Rows are points. To make a cloud, some directions were put in groups of two or more. Within a group, all points are equally far from the middle, so they leave a hole (a ring in 2 directions, a hollow ball in 3). The other directions are filled evenly. Then the cloud was stretched, turned, moved and blurred a little. How many holes are there, and how many directions does each take, smallest first?

Cloud (14 x 2):
[[-37 -21]
 [-31 -36]
 [ 47 -10]
 [ 44   4]
 [-38 -14]
 [ 24 -49]
 [-37 -22]
 [ 18 -52]
 [-37 -21]
 [ 24 -50]
 [  7  29]
 [ 19 -52]
 [-15  25]
 [-26 -42]]
Holes: 1 (2)

Cloud (20 x 3):
[[  3  35 -48]
 [ 22 -36  13]
 [ 25 -26  60]
 [-26   5   9]
 [-10  39  39]
 [  2  69  15]
 [-29  40   7]
 [  2  22 -22]
 [ 27 -41 -46]
 [ 47  18 -30]
 [ 20  52   4]
 [  4 -52  -5]
 [-37   4   7]
 [-25  52 -52]
 [ 11  24  26]
 [ -3  39  65]
 [ 26  10 -50]
 [-15 -31  17]
 [ 35  27 -37]
 [ 10 -40  53]]
Holes: 0

Cloud (19 x 3):
[[ 37 -29  53]
 [ 36  26   4]
 [ 47 -17  30]
 [  8 -50 -25]
 [ 24 -30  62]
 [ 16  25  30]
 [ -4 -17 -55]
 [ -6  41 -48]
 [-33 -35 -32]
 [-40 -29  -5]
 [-40  -4 -42]
 [-16  41 -39]
 [-14 -12 -57]
 [ 30  34 -10]
 [ 32 -29 -21]
 [ 24  25  27]
 [ -5  17 -60]
 [-15  -9  44]
 [-31 -10 -50]]
Holes: 1 (3)

Cloud (29 x 4):
[[  0 -13 -26 -37]
 [-23  44 -29 -30]
 [ 29  61  58 -28]
 [ 52  33  41 -61]
 [ 37  -2 -25   1]
 [ 17  71  56 -13]
 [-54   3  28  36]
 [-58  -3  69  37]
 [ 45   2   6  27]
 [-39  -3  13  44]
 [-43  27  26  26]
 [ -8 -40  20  32]
 [  7  32 -45  18]
 [ 10  39 -10  -9]
 [-24  -8  33  57]
 [ -1  -4  -7  -7]
 [ -8  43   6 -34]
 [-34  50  39   4]
 [-52 -14  15  57]
 [-35  -3 -15 -10]
 [ -9 -17 -55 -12]
 [ -3 -60 -16  -9]
 [-21 -17  39  56]
 [ 37 -26 -25 -45]
 [  2   8  23  -5]
 [ 18 -13 -35 -33]
 [ 41  26  29 -57]
 [ 37   2 -36 -41]
 [-19 -27 -14  19]]
Holes: 0

Cloud (29 x 4):
[[-54 -20  -2 -45]
 [-29   9 -20 -63]
 [-35  44  -9   4]
 [ -3   0  56  48]
 [-21   8 -63 -35]
 [-62 -30  -2  20]
 [-12  44   5  17]
 [-22  14 -28 -62]
 [ 11 -20 -38  37]
 [-33   6 -61   8]
 [ 34   2  13 -41]
 [ 14  37  22 -28]
 [ 16 -13  -4  59]
 [ 22  17  33  45]
 [ -2  22  17  49]
 [-61  -6  31   8]
 [ 26  -7 -45   5]
 [-27 -49 -36 -13]
 [ 20  16  17 -46]
 [-61 -20  16  26]
 [-15  13 -18  49]
 [-52  36 -25 -17]
 [  5 -25  29 -47]
 [ 23  33 -21 -20]
 [ 13 -25 -35  38]
 [ 27 -40  59  16]
 [  9 -23  73  13]
 [-68  11 -29   0]
 [-60  14  25  -2]]
Holes: 1 (4)

Cloud (56 x 6):
[[ 18  25  -2  11   7  12]
 [-10  77  10  25  11  -9]
 [ 11  -1 -56 -36  -7 -65]
 [ 34 -10  14  40  75 -19]
 [ -2 -12 -57 -24  31   4]
 [ -6   6 -14 -24  42   9]
 [ 19  23 -41  73   6 -62]
 [ 21   4 -20 -11   7  32]
 [ 70  10   3  13  20 -60]
 [ 25 -39  -4  32  25 -28]
 [ 61 -14  11 -27  21 -11]
 [ 13 -24   8  41   8  -6]
 [-16  10 -56   3   1  -3]
 [  8   9  21  13 -24 -43]
 [ 22  32 -22  58  34 -15]
 [ 45 -58   0 -63   4   4]
 [-22  -1  21 -37 -20 -18]
 [ 58  31  20 -49  21 -34]
 [-37  37   8 -47  26  18]
 [ 71  25   8 -20  35  13]
 [  1 -13  53   9  46 -26]
 [  7   0 -27 -29  59  -8]
 [ 48 -37 -27 -40  34  -5]
 [-14 -27   2  48  -6 -40]
 [-49 -24 -32 -19 -25 -44]
 [ 30  25  -5  40  12 -16]
 [  3  37 -73 -38 -24 -20]
 [ 28 -36 -28   3  64  32]
 [-26  61 -14  11   5 -39]
 [ 35 -43   0  41 -25 -26]
 [-14 -23   8  78   9 -10]
 [ 33   9 -13 -51  45  22]
 [-16  19  70   1  22  16]
 [-17  64 -43  34   9   6]
 [ 39 -38  -7 -74   8  -9]
 [ 62  17  48  27 -12   9]
 [ 69  32 -11 -21  -2  21]
 [ 40  -2 -23  35  12 -54]
 [-21 -15 -10 -57 -30  23]
 [  2   3  22  18 -50 -36]
 [ 62 -12  54  29   6   5]
 [ 28 -25 -71  34 -21 -45]
 [ 56  13  27  24  34 -39]
 [ -6  52  49 -42  44   5]
 [ 30  -6  60 -11  18   0]
 [ 38 -31 -15  29 -27 -15]
 [ 51  48  60 -16  45 -21]
 [ -3  36 -89 -29  23 -38]
 [ 38 -56 -11  21  14  -6]
 [ 23 -13  55 -46 -46  -4]
 [ 64  18  13   8   6  -9]
 [-16 -29 -34  17   5  49]
 [-12  21 -24  25   8  38]
 [ 15  35  76 -36  19  -5]
 [ -9  21  26  29  -5 -26]
 [-23  36  49  20   6   6]]
Holes: 0
